Each row is a point. To make a cloud, some directions were put in groups of two or more. Within a group, all points are equally far from the middle, so they leave a hole (a ring in 2 directions, a hollow ball in 3). The other directions are filled evenly. Then the cloud was stretched, turned, moved and blurred a little. Count the holes, and give their numbers of directions, smallest first.

Cloud, 13 rows:
[[-30  23]
 [ 30   8]
 [ 24 -43]
 [-17 -36]
 [ -1  43]
 [  9 -50]
 [ -1  43]
 [ 33  -6]
 [ 33 -10]
 [ 33 -26]
 [-24 -22]
 [-30  23]
 [-18 -31]]
Holes: 1 (2)

Cloud:
[[ -4  26 -36]
 [  7 -33 -23]
 [-46  19  -2]
 [  2  28 -31]
 [ 36  -1 -15]
 [ 33 -12 -20]
 [-24  16 -45]
 [-33   2 -60]
 [ 14  37 -11]
 [ 38  -9 -31]
 [-47  14   7]
 [-46   6 -20]
 [ 15 -17   0]
 [-47 -18 -41]
 [-47  13  -5]
 [-31  42   6]
 [-25  27 -27]
 [-10 -22   0]
 [-36 -27 -23]
 [ 18   7 -61]]
Holes: 1 (2)

Cloud:
[[  1  15 -50   3]
 [ 18 -40 -40  19]
 [  9  43  21 -15]
 [-14   2 -40 -37]
 [ 22 -55   8   6]
 [ 20 -18 -46   6]
 [ -8 -16  29 -31]
 [ 18 -22  32  33]
 [ 16  41  -7  35]
 [ -5  40  24 -17]
 [-25 -32 -18 -37]
 [  6 -54 -33  21]
 [  2  -8  22  52]
 [ 27 -49 -24   9]
 [-10 -33  17 -34]
 [-30  24 -41 -11]
 [-10 -13  -9 -54]
 [ 15  47  -2  26]
 [-16  47 -27   9]
 [ -1  24 -47  12]
 [ 22  17  14 -40]
 [ 31 -49 -16   6]
 [-13  -7  -1  60]
 [ 13  -6 -51  12]
 [-35   3   3  36]
 [-21  31 -42  -5]]
Holes: 2 (2, 2)

Cloud, 28 rows:
[[-10 -23  -4 -36]
 [-11 -26  -7 -32]
 [  9  18  45 -38]
 [  5 -36   3 -29]
 [ -1 -11  56 -29]
 [ 52  -5  22  12]
 [ 13  47  44   7]
 [ 14  -6 -41  25]
 [  4  25  57 -26]
 [  0 -23  15 -42]
 [ 24 -26 -36   3]
 [ 44  25 -17 -29]
 [ 16  34 -42 -11]
 [ -5  -5   4 -49]
 [ 43 -29 -10  -5]
 [ 20 -20  48  28]
 [-10 -19  63  19]
 [ 38  32  23 -25]
 [ 17  33 -43 -12]
 [  9  18 -20  43]
 [ -4  21 -19 -42]
 [ 30  17 -49   2]
 [ 20  39  46 -13]
 [-44  -3  32  16]
 [ 19  26 -46   8]
 [ 14  -2  32  48]
 [ -5 -34 -18 -13]
 [ -7 -26 -25  16]]
Holes: 2 (2, 2)

Cloud (48 x 6):
[[  6 -38   4 -22 -52   6]
 [ 32 -26 -15 -12 -45  -8]
 [-31  43  19 -32   4  33]
 [ -1  -1 -17 -41  16  48]
 [ 10 -52 -14 -12 -30  21]
 [ -6   3 -36 -54 -12   1]
 [ 31  37 -15  -6   9  25]
 [-57 -39   2  -8 -25   0]
 [-32 -20 -18 -51 -12 -22]
 [  3 -21 -10 -46  -7 -30]
 [ -2  23  -7   3  19  -5]
 [  9 -36 -35 -34 -10   8]
 [-27 -21  38 -23  12 -38]
 [-16 -25 -24  -6   6 -38]
 [-37 -12  37 -52 -23  -9]
 [-53 -39 -16  -5   9 -29]
 [  8 -21 -40  12   6  13]
 [-43 -31 -18 -42   6   2]
 [ 29  15 -35 -46 -19  10]
 [ 32  16 -21 -46  -9  62]
 [ -7 -24 -27  17 -45  11]
 [-36  35   8 -56 -21  40]
 [ 23 -28  -5 -34 -16  47]
 [-58 -30  32  14   6  -9]
 [ 18  42  20 -19 -47  39]
 [ 18 -14  20  48 -27 -23]
 [-48  20 -18  -4 -22   7]
 [-27 -37 -16  10 -48  -8]
 [  7  -6 -40   2   4  -5]
 [ 28   3   7 -46  -6 -17]
 [-52 -42  29   8  11 -47]
 [-27  17 -15 -16 -53   1]
 [ 38  22 -25  13 -27  27]
 [-13   6 -25 -12  22  30]
 [-55   3   8 -14   1  25]
 [  2 -47  40  22 -32 -34]
 [  0  -1 -34   8  16  10]
 [-49  -7 -18  -5 -25 -32]
 [-32   4  41 -57  -5   6]
 [  2  53 -14 -63 -16  10]
 [-31  -1 -19  -7 -52   5]
 [ 21 -21  19 -28 -32  40]
 [  2 -12 -18 -66  -1  32]
 [-21 -21  27  -5 -45 -45]
 [ 15 -55  38  18 -16 -10]
 [-46   8  31 -14   3  22]
 [ -6  34  27 -71  -9   2]
 [-31  16 -14 -32 -53  10]]
Holes: 2 (2, 4)
